Each row is a point. The points of each table are mixes of a few directions, plus a little noise. How many directions does each table use, and how many do they share? Where both have some left over, give the other angles between the two spaces (their principal angles), to ten degrees, smallest first.
In the rows, 128 means zero.

First (4 x 2):
[[ 75 165]
 [138 121]
 [144 117]
 [155 109]]
Second (4 x 2):
[[101 147]
 [125 130]
 [180  92]
 [106 143]]
Directions: first 1, second 1, shared 1

First (6 x 4):
[[ 59 155  48 118]
 [127 132 148 126]
 [145 120 142 131]
 [125 135 153 126]
 [175  99 127 138]
 [138 126 149 129]]
Second (5 x 4):
[[114 144 107 155]
 [139 114 146 105]
 [158  94 175  69]
 [119 138 114 145]
 [109 150  98 166]]
Directions: first 2, second 1, shared 0; angles 50

First (10 x 9):
[[140 131 115 170 142 170 178 116 100]
 [124 127 133 112 123 113 110 132 138]
 [117 125 140  89 115  89  82 139 154]
 [132 129 123 142 133 142 145 124 119]
 [128 128 128 129 129 129 129 128 128]
 [146 133 108 195 150 192 207 109  84]
 [139 131 115 171 142 170 179 116  99]
 [111 123 147  66 108  68  54 145 169]
 [117 125 140  88 115  89  81 139 154]
 [125 127 132 118 125 118 116 131 135]]
Second (10 x 9):
[[123 132 135 101 123 104  96 138 141]
 [126 142 135  97 129 104  94 142 135]
 [121 147 141  74 126  85  67 151 144]
 [143 145 113 167 150 171 176 122  90]
 [139 113 112 193 136 183 202 103 102]
 [139 167 124 118 151 133 121 145 101]
 [114  91 138 118 101 104 111 118 166]
 [135 172 130  94 148 113  94 154 111]
 [116  68 129 163  98 138 160  96 158]
 [126 102 124 157 119 145 158 110 132]]
Directions: first 1, second 2, shared 1

First (11 x 14):
[[163 136 116 121 122 132 107 110 119  94 148 151 143 162]
 [116 141  74  97 101 105 119 115 122 109 172 169 121 181]
 [120 134 125 116 135 134 106 114 121 111 144 124 147 121]
 [119 133 103 117 111  48 138 184 145 158  60 158  56 186]
 [116 131 150 125 142 134 155 153 104 139 177 136 127  75]
 [161 118 113 147 138 133 107  91 104 132 126 139 172 148]
 [174 133 122 131 115 143 127 114 126  97 149 151 136 162]
 [114 129 181 130 162 164 120 132 120 120 142  86 155  45]
 [120 116 162 152 152 125 168 163 107 177 128 122 122  66]
 [108 116 123 141 106 154 132 103 178 133  79  83 119 145]
 [ 97 122 138 130 124 135 129 130 163 138  83  87 112 117]]
Second (10 x 14):
[[143 125 136 140 123 126 162 149 124 143 137 144 109 125]
 [120 132 112 118 126  98 149 153 102 146 164 166 112 129]
 [ 84 135  96  98 136 100  64 100 132 118  98 110 149 146]
 [102 128 106 117 128  93 105 129 134 142  89 125 120 149]
 [133 132 133 123 132 146 126 119 117 111 164 131 144 114]
 [ 95 131  97 109 129  84 104 132 122 143 108 137 121 148]
 [123 129 133 123 134 153  89  94 144 100 110  94 157 126]
 [199 118 193 174 122 215 186 128 144 106 157 110 133  91]
 [ 98 129  91 115 123  57 140 165 113 173 111 166  90 155]
 [182 121 182 162 126 208 156 111 148  98 142  98 145  98]]
Directions: first 6, second 3, shared 3

First (8 x 24):
[[116 136 149 105 104 137 161 126 170 126  75 158  73 111  98  32 148 146
  143 104  65 124 153 135]
 [114 149 170 143 110 134 133 123 136 121 136 104 134 169 119 113 157 147
  168 121 123 121 108 121]
 [106 117  74 102 138 151 112 102  95 144 153 178 131 106 158 164  83  94
   69 155 121 110 160 102]
 [101 142 125 124  92 141 145 120 134 126  86 148  89 105 104  54 145 117
  139 151  95 149 125 118]
 [190  95 130 167 161 108 135 164 131 139 142  90 178 102 182 234 120 125
  143 170 192 107 133 158]
 [137 123 109 133 141 113 109 134 111 123 139 113 142 127 122 149 119 119
  113 124 156 152 108 132]
 [114 153 169 133 127 124 112 118 129 114 161  96 144 198 107 124 149 157
  153  80 129 127  98 120]
 [146 109  97 117 152 117 117 136 120 131 133 138 133 106 135 154 102 118
   95 121 142 135 138 138]]
Second (8 x 24):
[[103 145 156 140 100 156 146 113 131 134 131 130 128 143 146 122 148 129
  162 163 110  99 134 108]
 [169 100  81 107 174  83  99 153 122 118 124 124 128 103  99 138  95 126
   73  70 158 176 118 161]
 [100 147 160 142  97 159 148 111 132 135 130 131 128 145 148 121 149 129
  165 167 107  95 136 106]
 [159 107  92 112 163  93 105 147 123 120 125 125 128 109 105 136 103 127
   86  84 151 164 120 153]
 [ 80 160 183 152  75 182 162  99 135 140 132 133 128 158 163 116 166 130
  192 195  93  72 140  89]
 [171  99  79 106 176  80  97 154 122 118 125 124 128 101  97 138  94 126
   71  68 159 178 116 163]
 [ 95 150 165 145  91 165 152 108 133 137 131 131 128 148 152 120 154 130
  172 173 104  90 136 101]
 [145 116 108 119 148 107 115 139 126 124 126 126 128 117 115 133 114 127
  104 102 142 149 124 143]]
Directions: first 5, second 1, shared 1

First (8 x 32):
[[132 126 132 118  97 119 136 155 131 125 126 113 138 126 133 144 110 102
  132 124 161 121 129 147 137  78 108 146 113 122 138 142]
 [148 121 125 123 141 131 110  94 126 133 127 124 124 127 119 138 134 131
  138 112 112 139 140 148 126 128 125 138 132 136 113 125]
 [164 147  86 187 142 178 169  94 112  98 172 148 113 160 109  61 111 161
  121  75  83 132  96  41  88 176 167 142 128  88 145 136]
 [ 92 138  96  66 163 114  70 127  93 162 116 153 124 136 128 151 151 139
  130 146 119 100  95 164 111 107 110  73 120 138  92  74]
 [100 116 193 165 126 112 156 148 174 121 109 121 129  98 147 118 150 139
  112 183 131 150 171 104 163 207 155 122 161 154 148 149]
 [117 131 129 137 152 133 124 113 128 131 129 141 120 128 127 113 145 151
  122 139 104 132 127 108 123 175 146 108 142 133 122 116]
 [179 112 110  83 103 119  91 101 113 138 123  96 138 132 112 185 104  84
  159  77 150 132 140 215 132  15  77 176 100 130 105 136]
 [ 92 134 156 146  98 116 167 194 148 117 123 128 137 119 151 114 120 118
  110 168 164 117 125  96 145 139 135 119 129 123 162 144]]
Second (11 x 32):
[[ 98 140 102  97  49 148 235 136 192  87 147 132 137  81 139 146 107 139
   35 122  76 161 102 149  66  53 192 113 113 195  66 119]
 [128 128 128 128 127 128 129 128 129 127 128 129 128 128 129 128 127 128
  127 127 127 128 128 128 127 127 129 128 128 128 127 128]
 [124 130 124 124 118 131 142 129 136 123 130 129 130 122 129 131 125 129
  116 127 121 132 125 130 120 117 136 126 126 136 120 127]
 [110 135 113 110  82 140 191 133 166 104 139 130 133 100 135 139 116 135
   72 124  97 148 112 141  92  82 166 119 118 168  91 122]
 [120 131 121 119 106 134 158 130 146 117 133 129 131 115 131 133 122 131
  102 126 114 137 121 134 111 107 146 123 124 146 111 126]
 [153 118 150 155 196 110  36 121  73 163 112 125 121 169 118 113 145 119
  209 133 173  99 151 110 182 193  73 142 141  70 182 136]
 [122 130 123 122 112 132 150 130 141 120 132 129 130 118 131 132 124 130
  109 127 117 135 123 132 115 112 141 125 125 142 115 126]
 [157 117 153 157 203 108  25 120  66 167 110 124 120 174 118 110 146 117
  217 133 179  96 153 108 188 201  66 143 142  63 188 136]
 [149 120 147 151 185 113  50 122  81 157 115 125 122 162 121 115 142 120
  196 133 167 103 147 113 173 184  81 139 139  79 173 135]
 [117 132 119 116 100 135 167 131 152 113 135 129 131 110 131 135 121 132
   95 126 109 140 119 136 106 101 151 122 123 152 106 125]
 [128 128 129 129 130 127 126 128 127 129 128 128 127 129 127 127 129 127
  130 128 130 127 129 127 129 130 126 128 128 127 129 128]]
Directions: first 4, second 1, shared 0; angles 80

First (11 x 32):
[[141 110 116 133 141 121 115 120 134 122 120 129 138 109 141 115 143 148
  102 119 121 132 121 122 124 123 126 137 147 145 129 128]
 [149 102 116 123 150 115 112 131 148 106 122 124 146 112 137  94 161 160
   92 124 126 131 119 139 126 132 120 147 147 145 111 132]
 [101 160 139 143  97 146 147 114  94 166 132 136 103 140 123 181  79  86
  173 126 126 126 138 102 128 116 142 100 110 112 162 121]
 [107 148 123 163  99 145 135  90  81 182 121 142 105 112 144 193  73  94
  155 106 111 132 132  71 121  98 149  99 133 134 189 116]
 [137 109 101 166 129 129 109  82 101 160 109 140 129  79 166 156 112 138
  100  92 102 138 118  71 114  94 141 122 168 166 180 119]
 [ 98 171 163 103 103 141 161 162 128 126 150 122 108 184  87 142 106  86
  190 161 152 117 146 163 141 152 127 112  75  79 104 131]
 [105 155 136 142 101 143 143 114  98 162 131 135 107 136 125 174  86  92
  165 125 125 127 136 103 127 117 141 104 114 116 159 122]
 [167  86 121  94 175 101 105 163 187  61 127 113 165 125 123  40 207 189
   69 142 140 128 116 186 132 156 103 171 143 140  61 141]
 [151 109 139  79 161 108 123 182 188  59 140 109 154 156 101  47 195 166
  102 161 153 122 125 205 140 169 102 163 114 114  47 144]
 [108 153 139 134 106 140 144 124 108 150 134 132 110 143 120 161  96  97
  163 131 130 125 136 117 130 124 137 109 110 112 145 124]
 [145 106 116 129 145 118 113 125 140 115 121 127 142 110 140 105 151 154
   97 121 123 132 120 129 125 126 123 142 147 146 121 130]]
Second (9 x 32):
[[ 92 175 158 103 123 152 171 123 125 130 126 182  79  72 233 204  44 211
  163 139 121  63 181 115 163 154  86 201 133 174  94 178]
 [163 118 112 104 150  99 109 155 166 104 115 104 149 134 101  97 161 142
  120 147 128 131  99 153 123 137 143 127 140 124 116  98]
 [120 108 127 150 127 121 143 118 126 140 127 130 130 125 135 109 136 137
  119 108  84 133 106 119 152 115 126 118 113 122 114 118]
 [151 127 107 127 133 100 121 134 143 141 106 108 136 125 109 134 128 127
  142 133  99 131  88 117 129 116 162 103 137 123 148  78]
 [148 130 107 131 130 108 117 124 133 146 106 115 132 116 120 148 117 126
  139 128 106 131  98 106 121 113 160 107 146 132 160  86]
 [138 141 135  96 134 114 131 164 157 107 130 110 132 157  94 112 141 124
  149 158 140 123 119 164 132 149 134 125 112 105 103 113]
 [132 139 115 139 115 113 135 123 123 162 112 115 122 133 109 157 105 105
  160 126  92 133  94 103 134 109 163  89 122 113 160  80]
 [106 115 149 136 123 179 103 113  93  96 169 146 135 145 127  97 162  94
   76 117 223 150 203 149  85 141  80 157 135 138 126 219]
 [ 99 100 142 166 114 164 122  99  87 126 160 141 135 146 123  92 159  89
   83  96 159 158 163 127 112 118  98 125 115 124 129 182]]
Directions: first 2, second 5, shared 2

First (8 x 32):
[[152 101 115  97 114 141 118  99 151 150  77 109 137 111 152  93 149 113
  143 107 125 144 132  83 105 130 109 168 118 109 105 134]
 [182 113 132  80 107 125 130 135 159 156  84 119 137 117 159 129 142 149
  134 127 112 126 160 138  84 112 117 157  94  98 120 155]
 [143 133 141 152 133 130 138 139 127 129 143 123 141 108 105 120 148 150
  132 135 137 137 133 120 119 127 117  97 131 144 124 122]
 [ 98 106 148 184 182 177 109 135 113  60 181 145  63 128  76 138  89  61
  111 144  76 133 115 167 196 149 143 107 178 227 153 112]
 [ 73 126 133 184 152 145 106  98 109 122 149 136 111 123  77 106 142  88
  124 144 137 122 106  97 160 146 149  90 163 172 142  89]
 [ 72 176 125 134 101  74 127 120 106 182 131 152 151 163 124 154 141 161
  116 161 180  75 125 132 111 115 175  90 109  73 155 109]
 [124 143 119 125 122 112 144 137 116 122 141 125 145 137 141 136 121 149
  130 117 145 135 118 128 130 126 121 129 126 110 121 131]
 [180 125 111  67 113 120 154 157 142 105 117 114 140 139 190 149  92 155
  135  92 110 153 134 158 120 119  95 185 105  91 104 172]]
Second (10 x 32):
[[154 105 162 123 105 142 158 149 112  77 171 129 166  99 132 139 150 148
  103 101 120 161 113  65 129 125  83 122 100 127  82 124]
 [121 141  97 113 135 114 103 103 152 186  70 122 106 145 138 110 123 116
  154 144 137 103 147 167 107 125 158 147 139 110 157 138]
 [ 99 144  92 113 143 113  86  99 152 194  64 135  81 165 134 123 103  96
  149 162 125  79 151 201 119 125 187 150 143 116 183 138]
 [ 99 165 104 186 174 121 127 132 116 126 153 121 108 139  90 111 108 130
  154 140 153 131 118 171 159 142 143  89 183 169 154 118]
 [121 103 153  85  99 134 111 126 130 122 117 156 111 145 148 168 118 101
   88 140  86  95 138 135 125 117 150 158  88 107 134 135]
 [141 111 172 151 119 146 169 164  92  43 212 134 163 100 113 150 138 147
   93 102 119 168 101  69 155 130  81  97 113 154  84 114]
 [113 158  89 146 158 114 109 110 143 176  93 113 107 142 117  99 116 124
  167 143 151 117 138 173 125 135 154 123 166 134 161 130]
 [129 106 138  77 100 129 106 117 142 146  90 146 113 143 156 152 127 105
  105 138  98  95 144 135 111 115 150 166  91  96 136 139]
 [166 117 136 126 112 132 155 137 129 114 138 107 174  93 136 108 161 161
  135  96 145 170 120  65 111 126  79 125 115 118  83 130]
 [137 132 137 157 137 134 153 146 112  95 170 118 152 108 111 119 138 150
  132 110 144 162 112  98 141 136  97 103 140 148 106 119]]
Directions: first 5, second 3, shared 2; angles 70

First (11 x 32):
[[139 111 113 122 131 132 121 125 138 149 136 126 113 149 148 134 124 135
  142 116 122 135 126 115 101 118 126 112 137 131 141 108]
 [ 89 133 128 130  96 144 121 130 160  99 172 160 161 143 118 104 113 111
  144 130 114 131  76 146 129 110 146 121 104 128 109 124]
 [175 129 138 142 198  54 126 142  59  84  87  84 135 134 128 132 147 130
  107 172 174 126 182 205 213 150 132 190 148 190 150 209]
 [138 191 171 150  98 160 182 102 135 176  74 111 123  32  76 203 149 121
   94 111 148 113 187 102 151 193 112  88 105  64 107 143]
 [125 101 100 102 120 126 124 121 167 163 141 137 123 151 143  97 105  87
  150 120 122 158 110 126  84 107 128 160  85 118 152 107]
 [130  97 109 110 143 125 108 141 108 122 131 129 110 153 154  94 126 146
  127 127 109 124 118  99  99 103 119 143 156 139 135  97]
 [128 122 124 106 115 145 146 126 119 120 121 139 148 144 127 113 123 112
  119 104 110 130 118 121 115 116 128 104 114 108 123  78]
 [141 140 141 124 122 148 152 125 101 121 107 125 140 125 121 151 140 140
  108 104 119 116 143 117 135 137 124  75 141 111 116  92]
 [ 62 165 157 173 108 123  94 141 159  77 177 152 145  83  92 113 127 139
  136 183 139 107  85 153 176 139 145 177 129 148  89 221]
 [151 109 108 122 137 114 129 119 148 146 141 123 134 174 148 139 118 108
  156 116 137 156 125 164 120 117 140 114 107 146 156 124]
 [132 108 118 128 140 139 104 136 114 152 124 120  77 120 154 129 137 179
  126 125 112 110 138  59  85 120 107 123 184 125 129 103]]
Second (8 x 32):
[[110 148 146 125 100 154 152 130 108  76 136 151 180 142 108 126 130 126
  112 108 109 114 102 146 155 123 143  68 122 116  95  91]
 [ 85 109 116  91  97 159 123 142 125  93 146 168 150 144 129  50 111 113
  116 115  82 121  72  88  89  86 125 139 116 101 104  56]
 [136 160 150 131 119 128 163 114 129 149  88 116 136  75  93 149 134  97
  104 128 146 130 164 136 152 163 121 143  90  95 124 148]
 [100 155 133 138  78 161 143 100 212 198 140 143 117  73 101 154 114  90
  148 118 134 146 121 103  94 150 125 131  66  74 126 142]
 [136 132 128 143 133 126 121 121 144 157 129 117 104 114 132 157 132 141
  139 132 140 130 143 119 122 141 124 126 138 131 136 152]
 [148 106 109 133 158  97 104 127 144 169 126 105  85 129 152 133 126 132
  148 147 148 143 149 125 110 129 119 177 136 151 161 166]
 [130 107 121 129 147 129 104 147  89  95 140 129 116 159 154 116 138 180
  126 129 110 107 116 106 122 107 125 106 191 156 120 104]
 [177 106 120 136 191  70 117 141  71  86 118  96 137 186 155 139 140 145
  132 147 156 133 155 200 183 125 141 135 163 199 157 166]]
Directions: first 6, second 5, shared 5

First (11 x 32):
[[129 117 117 129 129 126 135 137 129 127 137 135 115 111 130 135 119 135
  117 138 121 131 145 129 131 123 121 155 123 145 107 130]
 [124 168 165 126 124 136 102  95 125 131  95 101 174 193 121 100 159 106
  167  90 152 115  68 125 118 144 154  33 147  63 201 121]
 [125 153 151 127 126 133 112 107 126 131 108 111 157 168 124 111 148 114
  153 104 144 119  90 126 121 138 145  69 140  88 174 124]
 [125 157 155 126 125 133 109 104 126 131 104 108 162 175 122 108 151 112
  157 101 146 118  84 126 120 140 147  59 142  81 180 124]
 [134  79  84 130 132 118 159 167 132 124 167 161  73  51 136 161  91 156
   81 173  98 145 199 132 140 109  97 242 106 206  41 137]
 [130 110 111 129 130 124 140 143 129 127 143 141 107  99 131 140 114 139
  111 145 117 134 155 129 133 121 116 171 119 158  95 131]
 [124 160 158 127 125 135 107 102 125 130 102 106 166 180 122 106 153 110
  159  97 148 117  80 126 120 141 148  51 143  76 187 123]
 [128 132 131 128 128 129 126 125 128 129 125 125 132 133 127 126 131 126
  132 126 130 127 123 128 127 130 130 120 130 123 134 127]
 [128 132 132 128 128 129 126 125 128 128 125 125 133 135 127 125 132 126
  131 124 131 126 122 128 127 130 130 119 130 122 135 127]
 [129 121 122 128 129 127 132 133 129 127 133 132 121 119 130 132 123 131
  122 133 124 130 138 128 130 126 124 142 125 138 117 129]
 [134  77  82 131 133 118 161 169 132 124 170 164  69  46 137 163  88 157
   79 175  96 146 204 132 142 107  96 249 104 210  36 136]]
Second (10 x 32):
[[141 124 147 136 143  74 157 102 106  93 154  88  86 143 148 136 132  98
  130 178 141  87 162 173  95 155  90 140 170 136 110  89]
 [ 96 114 113  99 102  97 141 162 106 127  70 145 116 125 159 110  90  88
  191 214 181 144 131 133 179 199 131  87 131 154 129 145]
 [104 117 118 133 113 118 118 175 130 110  98 149 122 135 137 107 108 112
  155 158 155 131 134 120 157 163 125  99 108 150 147 157]
 [148 131 125  90 137 136 132  99 126 165 120 119 159 104 137 151 135 128
  129 126 110 136 106 136 132 109 145 140 141 108 109 112]
 [167 126 129  73 151 118 135  90 125 162 121 102 168  95 154 166 144 110
  132 144 101 117 107 159 126 107 138 146 156 104  97  99]
 [115 154 133 162 118 179 132  92 128 151 167 139 118 139  80 119 136 183
   87  49 113 163 120  88 104  88 144 149 118 110 130 123]
 [102 154 145 210 117 156 140 103 122 103 194 131  67 172  72 101 134 181
   78  59 130 141 156  95  80 109 113 148 122 130 142 120]
 [160 122 126 118 152 143  98 140 159 131 131 125 171 111 131 149 152 134
  106  93  88 107 112 134 122  84 133 141 113 114 134 138]
 [ 88 117 118 156 102 122 115 192 131  94 101 159 103 149 127  93 101 119
  153 153 166 135 144 108 158 173 120  91  97 162 158 170]
 [156 124 124 102 146 140 111 124 146 146 124 123 170 106 136 151 146 129
  117 107  95 119 108 134 128  94 139 140 123 110 122 128]]
Directions: first 1, second 4, shared 0; angles 80

First (11 x 32):
[[134  79 128 109 101 142 173 130 116 108 116 116 109 127 165 145 113 139
  154 118 169  91  98 127  76 142 132 148 129 137  89 165]
 [160  87 109 106 106 177 149 113 131 127 111 146  99 103 137 163  98 128
  137 100 164 112 104 166 101 146 152 146 143 160 140 180]
 [ 84 138 161 151 136  70 136 157 116 112 143  88 151 164 144  94 164 145
  145 169 118 120 136  66 120 111  85 117 102  83  69  80]
 [132 121 113  81 126 138 145 100 104 134 125 157 103 118 165 125 120  82
  118  99  90  97 169 163 171 167 170 138 171 188 165 124]
 [141 164 118 151 130 119 107 132 144 124 126 112 162 128  85 136 113 153
  108 129 148 161  84 120  90  98 123 126  96  89 124 165]
 [142 120 130 161 130 158 103 140 159 140 126 132 127 116  91 145 127 154
  134 140 158 159 109 133 120 108 107 120 114 107 135 133]
 [ 94 160 150 149 152  86 105 143 126 134 146 117 146 150 123  94 164 122
  124 159  88 141 166  95 171 116 102 107 121 106 123  62]
 [142  75 134 146 124 187 118 136 155 147 123 152  88 106 119 152 135 139
  155 137 158 135 138 151 146 132 111 123 143 143 144 112]
 [126 108 114  59  99 104 199 103  75  95 117 118 118 137 204 125 102  98
  132  90 121  57 120 134  90 170 175 161 149 171  98 175]
 [118 180 132 151 146  94  99 135 134 129 138 114 164 142  95 110 138 137
  108 142 110 159 124 105 133 102 115 114 104  92 129 115]
 [135 178 118 143 157 133  72 119 148 157 137 156 140 117  79 121 134 110
   94 127  86 175 161 150 192 117 136 107 136 132 193  99]]
Second (10 x 32):
[[133 125 135 161 133 143 105 143 153 138 130 127 131 122  96 135 135 151
  134 146 148 155 116 121 125 106 102 117 114 103 129 119]
 [139 133 143 211 142 156  69 165 188 147 133 116 145 120  43 146 143 191
  138 170 181 200  87 106 108  69  66 103  80  56 121 118]
 [132 108 138 164 134 159 101 144 159 145 130 136 115 117  97 141 140 150
  141 148 151 156 129 130 140 112  98 115 122 112 137 107]
 [131  97 135 140 130 162 118 133 144 144 128 146 100 116 125 136 139 128
  144 138 135 134 148 142 156 133 115 120 143 140 143 102]
 [128 109 132 128 129 147 126 128 133 136 128 140 110 121 134 132 134 123
  138 130 128 124 145 138 147 136 125 126 140 142 137 112]
 [131 128 132 154 132 138 110 139 147 133 128 125 132 125 102 135 133 148
  131 141 144 151 116 122 123 111 108 119 115 107 127 123]
 [117 192 102  52 113  39 185  93  58  82 125  95 176 159 185  98  94  88
   88  82  81  75 108 113  81 152 192 158 125 143  98 191]
 [122 127 118  83 121 110 161 108  95 117 125 133 121 133 173 117 119  95
  121 105  99  89 147 138 136 158 162 143 152 165 130 136]
 [117 158 108  48 114  69 187  91  61  95 125 117 144 148 200 104 103  76
  104  84  77  65 137 131 114 170 193 156 150 172 116 165]
 [130 102 135 138 130 156 119 133 141 141 128 144 105 117 125 136 138 129
  142 135 134 131 145 140 152 133 117 122 141 139 142 105]]
Directions: first 4, second 2, shared 2
